Each row of a before or after table is a point. One or more steps were done to the points. Then noise was added and the rows were shuffled. The steps act on columns, c1 being the first. Name the steps. A step turns or swaps two columns, mirrors them in a line or flattens them onto one, adds a multiple of one to another, or multiplies or shifts one. Angles are multiples of 10 degrees, from the lower column toward the higher: turns from -170 to 170, lines from 10 to 170 but not 90. Use the fewest steps. Two steps may share a column if one is a turn and the other turns, adds or multiplies; they go together, in the order done. Otherwise the lowest column goes first.

Before (9 x 3)
[[ 31  24  -9]
 [ -5 -32  16]
 [-32  15  -3]
 [ 32 -11  62]
 [  0  10 -11]
 [  4  33   3]
 [ 37 -47  24]
 [-22  -5 -19]
 [ -3  30  20]]
After (9 x 3)
[[ 31  13 -24]
 [ -2 -10 -14]
 [  7  48 -26]
 [-23 -48  -5]
 [ 36  -7  54]
 [ 32 119  41]
 [-32  12 -13]
 [ -3  80 -14]
 [ -6  -6  34]]
Steps: turn c2 and c3 by -60 degrees; multiply c2 by 2.5

Before (12 x 9)
[[-36  35 -38  -9  29 -12  37 -26 -10]
 [ -4  51 -51   3 -31 -72  10  37  95]
 [ 16  10  35 -33  13   4  44  -7  11]
 [ 42  -6 -52  -5 -80 -72   7  43  36]
 [ 27  40  10  44  10  58  78 -39  -5]
 [  7   8 -54 -22 -49 -31   7  95  33]
 [ 38 -21  32  52  89  -9 104  14 -16]
 [ 57 -19  39  64  39 -28  71 -21 -79]
 [ 24 -10 -42 -39 -65 -63  -5  14  82]
 [ 28 -87 -53  28 -47  21 -42 -20  42]
 [ 11  58  36  29  44   7  -3  -3   1]
 [ 86 -23 -95 -25 -24  -1 -36  -7  45]]
After (12 x 9)
[[ 23  38  19 -35 -67 -65  -1  12  87]
 [-90 -39  19  51  51 -14 103  21 -22]
 [-21 -35 -17 -30   2   1  46 -10  13]
 [ 10  33  91  25 -57  16 -37 -21  40]
 [ 20  41  11  -6 -85 -73  11  43  39]
 [-35 -28 -65  29  23  12   1   3  -1]
 [-48  84  35 -22 -75   1 -39  -8  52]
 [ 21  53   2 -23 -47 -30  11  96  36]
 [  5  45 -28  -6  51 -16  36 -19 -13]
 [-27  -2 -40  36  -9  55  79 -44  -5]
 [-73 -44  10  64  -3 -24  69 -22 -79]
 [ 18  59 -38   6 -16 -76   4  37  94]]
Steps: mirror c1 and c5 in the line at 110 degrees; mirror c2 and c3 in the line at 140 degrees
